Every row gives one point. The ring and each string are closed loops that go straight from each point to the next, and from the last back to the first. Before rounding, they use only three directions, however many columns there are. Count how often each string passes through the ring. Passing back the other way cancels.

Ring, 10 rows:
[[ 0.28  0.13  0.22]
 [ 0.22  0.34  0.19]
 [ 0.00  0.51  0.14]
 [-0.35  0.48  0.10]
 [-0.59  0.25  0.04]
 [-0.65  0.01 -0.01]
 [-0.57 -0.30 -0.05]
 [-0.28 -0.49  0.03]
 [-0.02 -0.44  0.13]
 [ 0.21 -0.20  0.22]]
String (16 x 3):
[[-0.36 -0.09  0.26]
 [-0.37 -0.18 -0.12]
 [-0.43 -0.27 -0.35]
 [-0.76 -0.47 -0.16]
 [-0.77 -0.51  0.07]
 [-0.51 -0.33  0.18]
 [-0.39 -0.25  0.23]
 [-0.48 -0.64  0.25]
 [-0.32 -0.86 -0.05]
 [-0.14 -0.62 -0.29]
 [-0.12 -0.38 -0.22]
 [-0.18 -0.07  0.07]
 [-0.29 -0.26  0.26]
 [-0.41 -0.52  0.19]
 [-0.55 -0.65  0.02]
 [-0.51 -0.32  0.22]]
Times through: 0
String, 17 rows:
[[-0.07  0.06  0.23]
 [ 0.10  0.15  0.51]
 [ 0.45  0.31  0.47]
 [ 0.44  0.35  0.13]
 [ 0.47  0.59  0.34]
 [ 0.36  0.51 -0.10]
 [ 0.01  0.23 -0.01]
 [-0.08  0.23  0.16]
 [-0.03  0.49  0.36]
 [ 0.16  0.78  0.28]
 [ 0.27  0.66 -0.04]
 [ 0.01  0.17 -0.09]
 [-0.04  0.19  0.22]
 [ 0.19  0.35  0.46]
 [ 0.49  0.36  0.35]
 [ 0.48  0.20  0.08]
 [ 0.25  0.07 -0.13]]
Times through: 3
